Each row of a before or after table is a point. The points were changed in one or more steps. Then noise was added and the rows were shuffled. The steps act on how far a point lies along the listed directions, d1 being the first. What was done? A step turns or swaps two directions, mirrors them in a line or flattens them onto one, adds a multiple of one to another, or multiplies one. Angles are multiples of 10 degrees, from the lower direction toward the higher: turns from -170 to 170, lines from 10 to 170 but not 90. Use the fewest steps. Two steps may share a direction if one is a turn and the other turns, adds or multiplies; they go together, in the order done. Otherwise the lowest direction goes first.
(in the rows, 128 means zero)

Directions:
(1): [ 96  73 152]
(2): [126 102  65]
Before, 14 rows:
[[ 64  33 178]
 [140 163 163]
 [136  81  96]
 [149 158 184]
 [ 81  65 121]
 [ 92  87  80]
 [111  93 101]
 [102  86 105]
 [126 129 194]
 [114  54 141]
 [128 121  89]
 [136 120 131]
 [109  96 182]
 [103  73  81]]
After, 14 rows:
[[132 152 166]
 [110 127 171]
 [139 119 134]
 [138 130  80]
 [106  68 111]
 [ 83  93 178]
 [142 108  65]
 [114  70 174]
 [103 114 176]
 [107 123 199]
 [ 62  25 166]
 [ 94 138 193]
 [121  81  82]
 [135 115 182]]
Steps: multiply d2 by -1

Directions:
(1): [ 83 186 109 155 181 127]
(2): [ 81 142 115  58 102  94]
Before, 13 rows:
[[ 75 159 111 144 165 120]
 [ 99 147 140 121 152 138]
 [203 140 143 249 154 166]
 [124 139 164 116 113 137]
 [101 134 116  94 113 116]
 [138 117 126 145 103 128]
 [142 136 125 114 109 101]
 [204 106 169 220 156 180]
 [116 118 139 100 123 141]
 [ 94 157 104 122 115 138]
 [113 131 114  91  97 116]
 [ 84 206  88 185 217 132]
 [138 129 128 115 111 140]]
After:
[[ 89 156 112 160 174 129]
 [224 111 154 236 125 165]
 [104 145 140 131 158 144]
 [102 142 110  96 103 116]
 [136 116 125 140  99 125]
 [220  80 177 197 126 176]
 [112 124 136 100 125 142]
 [120 144 164 115 114 136]
 [134 132 125 112 110 137]
 [ 94 142 116 101 124 116]
 [ 95 158 106 130 123 142]
 [137 145 124 115 111  98]
 [115 187 100 215 222 149]]
Steps: turn d1 and d2 by -20 degrees

Directions:
(1): [140 178 179 154 186 129  99  80 135 178  85]
(2): [122 134  59 139 134  40  91 138  93 148  94]
(3): [ 94  77 155 205 109 116 127 171 179 145  92]
(4): [ 94 187  88 133 131 175 171 185 120 185 121]
(5): [136 139 127 164 188 112 200 138 106  57  99]
Before (13 x 11):
[[115 164  93  92 135 175 202 168 119  90 140]
 [ 89 106 136 199 139  95 152 146 143  99 108]
 [ 82 132 108 102  55 188 119 160 137 179 173]
 [123 142 122 104 119 122 137 127 143 171 128]
 [118  73 115 163  82 124 173 142 157  90 136]
 [143 103  73  86  46 172  95 122 142 121 205]
 [100  67  97 159  71  43  77 148 135 179  79]
 [145  91 151 126 132 133 136 118 137  93 141]
 [ 94 130  84 193 118  47 155 182 131 138  59]
 [116 129  14  99  91  59 146 161  58 116 155]
 [132 132  67 175 159  28 141 147  88 133  76]
 [111  81  87 105  82 119  76 109 131 150 156]
 [122 220  63 107 136 129 151 164  88 165 120]]
After (13 x 11):
[[ 93  48 116 161  47  64  68 154 159 195  89]
 [ 84 108 165 157  39 153 102 163 203 211 117]
 [114  63 121 169  71 128 172 147 167  94 136]
 [126 106 160 110  57 168  76 119 170 219 161]
 [125 150 111 116 138 102 143 128 130 162 113]
 [149 123  10 123 114  84 138 138  87  65 151]
 [120 175 109  80 134 194 189 151 126 107 149]
 [128 231 101  81 121 174 124 138 107 200 141]
 [111  86  55 125 109  74  98 120 105 122 130]
 [ 87 156  53 156 137  88 159 174  83 130 103]
 [144  88 140 127 132 124 144 125 132  83 139]
 [ 81  85 177 184  92 150 127 143 183 134 139]
 [118 124  68  50  37 142 107 136  98 168 207]]
Steps: add 0.3 times d4 to d1; mirror d2 and d5 in the line at 140 degrees; multiply d3 by 1.3

Directions:
(1): [141 111  58 170  59 156 143 123  94 192 165 116 170 119]
(2): [140 144 120  44  80  95 102 223 107 132 142 108 122 126]
(3): [ 73 154  98 132 154 113  90 115 154 188 141  78  59  76]
(4): [111 146 112 131 164 161 124 170  81 186  47 192 118 140]
(5): [141  26 150 126 141  82 111 138 139 157 117 160 150  55]
(6): [117 132 174 173 109 140 193 198 203 159 110 100 132 132]
Before (12 x 14):
[[ 93 115 165  82 194 101  89 144 116 175  17 148  72  84]
 [159 156 107 163  67 160 170 165 132 161 157 110 168 136]
 [158 150 135 125  54 145 133 142 172  79 211  65 167 157]
 [178  51 130 117 146 137 123 136  57 165  82 194 183 113]
 [146  56 130  84  89 109 134 145  58 118 134 164 169 135]
 [157  89  78 118  58 143 111 176  15 222 112 203 239 150]
 [121 137 162 161 176 134 156 173 194 138  49 102 132 111]
 [109 155 168  91 228 125  89  95  93 155  61 171  62  96]
 [ 89 156 131 134 156 116 128  97 152 187  94 116  79 108]
 [128 170 161 143  91 142 147 188 175 152 135  97 117 161]
 [ 91 124 173 119 114  92 123 178 215 161 145  87  67 100]
 [193 179 154  77  31 111 167 194 149  97 200  84 171 199]]
After (12 x 14):
[[133 133 134 147 198 165 125  57  87 132 102 138 118 145]
 [174  52 167 141  78  71 156 173 203 192 186  96 164  81]
 [125 174 139 108 125 128 142 138 117 145  98 133 114 154]
 [156  84 139 147  65 120 127 158 187 132 201  84 173  92]
 [133 179 148  88 200 150 100 115  56 141  55 194  88 134]
 [103  71 142 150 150 135 141  61 103 120 128 146 122 119]
 [114 120 169 178 106 146 169 139 199 158 125 117 118 149]
 [108  98 157 151 162 104 101  69 123 153 116 159 162 126]
 [154 135 146 142  95 130 153 169 174 135 161  99 145 106]
 [136 116 172 147  98 125 146 191 188 167 127 113 130 133]
 [103 141 152 127 186 152 139  90  98 142  11 170 104 145]
 [128 180 126 154 160 166 164 181 166 134  54  91 134 153]]
Steps: flatten d1 and d4 onto the line at 120 degrees; turn d2 and d5 by 110 degrees; turn d5 and d6 by 20 degrees; multiply d3 by 0

Directions:
(1): [125  82 176  79 173 107 112 147 179 120 154  96 132 126 120 154 162  78
  61  73 127 180 189 195]
(2): [ 89 161  53 146 114  72 117 142 103 192 149 120 136 170 162  88 130 142
  57 117 223 135 139 151]
(3): [ 98 119 110 144 138  84 150 220 197 119 165 168  68 115 143 156 120 210
 176 112 123 174 111 125]
Before:
[[153 123 175  91 125 164 114  66 102 117 102  79 170 140 138 107 167  58
   70 133 118 115 149 153]
 [ 94 155  79 168  93 121 122 148 114 154 129 146 110 159 149 104 111 172
  127 136 180 117 100 109]
 [132 140 141 130 121 147 129 115 101 111 117 138 130 121 110 126 134 128
  140 141 111 116 124 100]
 [ 95 123 113 123 147  77 118 170 149 163 159 122 117 142 149 116 148 145
   79 104 170 171 164 146]
 [111 145 104 119 125 137 105  77  68 170 101 106 176 148 116  87 118  79
   59 107 176 114 147 144]
 [163 123 184 107 138 174 121  60 106 103  87  93 169 120 112 131 148  53
  102 135  81 102 140 117]
 [110 151 106 141 108 116 144 105  92 158 124 112 149 144 148  96 132  91
  113 142 164 114 141 119]
 [137 120 135 105 160 100 110 117 127 134 140  97 164 141 132 114 150  62
   61 103 168 151 173 187]
 [144 103 174 106 139 147 137 128 137  95 127 119 122 120 120 151 137 119
  129 115  86 142 144 120]
 [111 127 116 130 129 110 135 158 123 131 139 135 108 127 132 125 139 162
  149 128 144 128 117 134]]
After (10 x 24):
[[145 140 154 132 119 166 137 113  99  96 110 139 128 110  99 137 130 131
  165 150  89 109 117  81]
 [158 150 150 124  95 186 126  51  65 114  81 100 166 136 136  95 137  92
  127 179 103  69 100 101]
 [ 90 198  22 162  86 113 109  77  15 218  99 121 172 176 147  42 101 123
   50 135 244  85 115 119]
 [ 66 170  35 171  93  77 111 162 107 196 153 136 117 192 173  80 115 176
   67 119 245 134 122 136]
 [119 151  80 133 137  80 109 115  98 169 137 105 168 162 153  85 144  89
   50 119 214 135 155 173]
 [192 134 200 130 116 223 137  39  88  71  53 124 162  97 100 146 126  78
  191 174  21  61  97  55]
 [ 66 132  72 128 148  24 100 188 149 207 187 112 123 174 173  97 156 141
   12  74 243 191 187 184]
 [ 94 179  51 166  86  91 141 104  60 197 123 114 152 167 168  66 120 115
   95 156 211 108 127 110]
 [165  83 214  99 144 183 144 119 152  58 114 121 121  92 104 172 140 109
  170 127  28 139 139 109]
 [101 127 115 120 138  95 129 165 131 139 147 121 105 135 132 124 149 149
  120 110 158 138 134 157]]
Steps: add 1 times d3 to d1; multiply d2 by 2.5
